Every row gives one point. To make a cloud, some directions were put in groups of two or more. Within a group, all points are equally far from the middle, so they leave a hole (a ring in 2 directions, a hollow ball in 3). The other directions are filled evenly. Then the cloud was stretched, turned, moved and blurred a little. Count the holes, and give their numbers of directions, smallest first.

Cloud (22 x 3)
-0.117,0.175,0.079
-0.077,0.175,-0.040
-0.222,-0.095,-0.019
-0.092,0.174,0.089
-0.150,0.176,0.158
0.206,-0.130,0.014
-0.005,0.066,0.213
-0.087,0.032,-0.224
-0.152,0.062,-0.150
0.101,-0.195,0.058
-0.111,0.095,-0.176
-0.125,-0.040,-0.172
-0.005,-0.172,-0.166
0.167,-0.113,0.066
-0.077,0.161,-0.122
-0.223,0.159,0.033
0.200,0.008,0.026
0.042,-0.155,0.179
-0.223,0.125,-0.020
-0.008,-0.114,0.258
0.051,0.032,0.170
-0.048,0.118,0.189
Holes: 1 (2)

Cloud (29 x 4)
-0.135,-0.038,-0.264,0.022
-0.026,0.100,-0.185,0.189
-0.148,-0.196,-0.092,0.057
-0.118,-0.094,-0.246,-0.065
-0.219,-0.056,-0.206,0.063
-0.113,0.266,-0.015,0.061
0.032,-0.207,-0.018,0.016
-0.050,0.072,-0.229,0.143
-0.131,0.029,-0.114,-0.209
-0.312,-0.048,-0.011,0.116
-0.019,0.042,-0.249,0.096
-0.017,-0.143,0.017,0.184
-0.274,0.124,-0.022,-0.092
-0.106,-0.051,-0.161,-0.199
-0.163,-0.044,0.007,-0.198
0.145,-0.076,-0.048,0.144
-0.310,0.139,-0.054,0.031
-0.031,0.230,0.069,0.157
0.064,-0.149,0.049,-0.087
-0.114,0.251,-0.028,0.009
-0.259,0.035,0.042,-0.132
-0.111,-0.098,0.035,-0.180
-0.108,-0.037,0.146,-0.108
0.186,0.079,-0.042,-0.043
-0.092,0.002,0.191,-0.035
-0.064,-0.224,-0.060,0.024
-0.091,0.160,-0.142,0.205
0.133,0.028,0.110,-0.045
0.079,0.052,-0.219,-0.074
Holes: 2 (2, 2)

Cloud (56 x 6)
0.191,-0.029,0.052,0.100,0.166,-0.057
-0.001,0.136,-0.310,-0.241,0.195,-0.103
0.109,0.195,0.110,-0.079,-0.070,-0.037
-0.094,0.032,-0.056,0.249,0.065,-0.019
0.009,-0.003,0.013,0.078,0.026,0.176
-0.100,-0.303,0.060,-0.204,-0.060,-0.040
-0.229,-0.004,-0.049,0.159,0.134,-0.031
-0.075,-0.133,-0.079,-0.264,0.123,0.153
-0.080,0.062,-0.065,0.098,-0.076,0.022
0.113,0.086,-0.042,-0.057,-0.188,0.135
-0.194,-0.218,-0.010,-0.038,-0.136,-0.122
0.054,0.007,0.155,-0.037,-0.121,0.178
0.231,-0.103,0.048,-0.153,-0.140,-0.031
0.253,0.161,0.078,0.130,0.160,-0.042
0.218,-0.034,-0.153,0.050,0.094,-0.090
-0.138,-0.248,0.055,0.112,-0.210,0.019
-0.219,-0.238,-0.009,-0.068,-0.222,0.129
0.284,0.099,-0.318,-0.218,-0.068,-0.033
-0.008,0.014,0.016,0.088,-0.036,0.158
-0.095,0.097,-0.211,0.073,-0.121,-0.065
0.120,-0.018,0.146,0.100,-0.169,0.047
0.054,-0.219,-0.130,-0.043,-0.044,-0.039
0.194,0.154,0.111,0.084,0.110,0.031
0.150,0.075,0.182,0.309,0.123,-0.096
0.084,-0.334,-0.043,0.018,-0.153,0.047
-0.059,-0.040,0.028,-0.161,-0.166,0.006
-0.052,-0.141,-0.084,-0.164,-0.162,-0.020
-0.065,-0.128,-0.196,-0.307,-0.103,0.014
0.311,0.143,-0.016,0.033,0.199,-0.157
0.027,-0.123,-0.227,0.035,-0.142,-0.114
-0.136,-0.307,0.000,-0.251,-0.045,0.005
0.167,0.045,-0.017,0.003,0.201,-0.215
0.156,-0.043,-0.019,-0.178,-0.152,-0.042
0.040,-0.151,0.073,-0.273,-0.243,0.170
0.071,-0.032,0.220,0.250,-0.080,-0.004
0.171,0.051,-0.081,-0.168,-0.182,-0.030
-0.051,0.117,-0.103,-0.169,-0.107,-0.148
0.050,-0.029,-0.122,-0.037,0.095,-0.293
0.111,-0.011,-0.016,-0.015,0.114,0.143
-0.122,-0.193,-0.035,-0.038,0.157,0.022
-0.150,0.013,0.168,0.125,-0.018,-0.199
0.014,0.045,0.123,0.260,0.072,-0.064
0.121,0.027,-0.149,-0.083,0.027,-0.270
-0.075,0.105,0.078,0.151,0.082,-0.105
0.148,-0.120,-0.267,-0.102,-0.100,0.032
-0.059,-0.133,0.134,0.176,-0.141,0.100
-0.065,-0.108,-0.248,0.029,-0.025,-0.241
0.160,-0.240,0.132,0.002,0.021,-0.092
-0.052,0.000,-0.163,0.206,0.154,-0.015
0.108,-0.082,0.097,-0.103,0.035,-0.267
-0.073,-0.087,-0.005,0.006,-0.127,-0.170
0.105,-0.172,0.044,-0.108,0.080,-0.018
0.027,-0.276,-0.054,-0.031,-0.050,-0.039
0.166,0.006,0.264,0.081,0.059,0.131
0.092,-0.129,0.196,-0.175,-0.181,-0.004
0.082,0.173,0.070,0.122,0.024,-0.046
Holes: 1 (2)
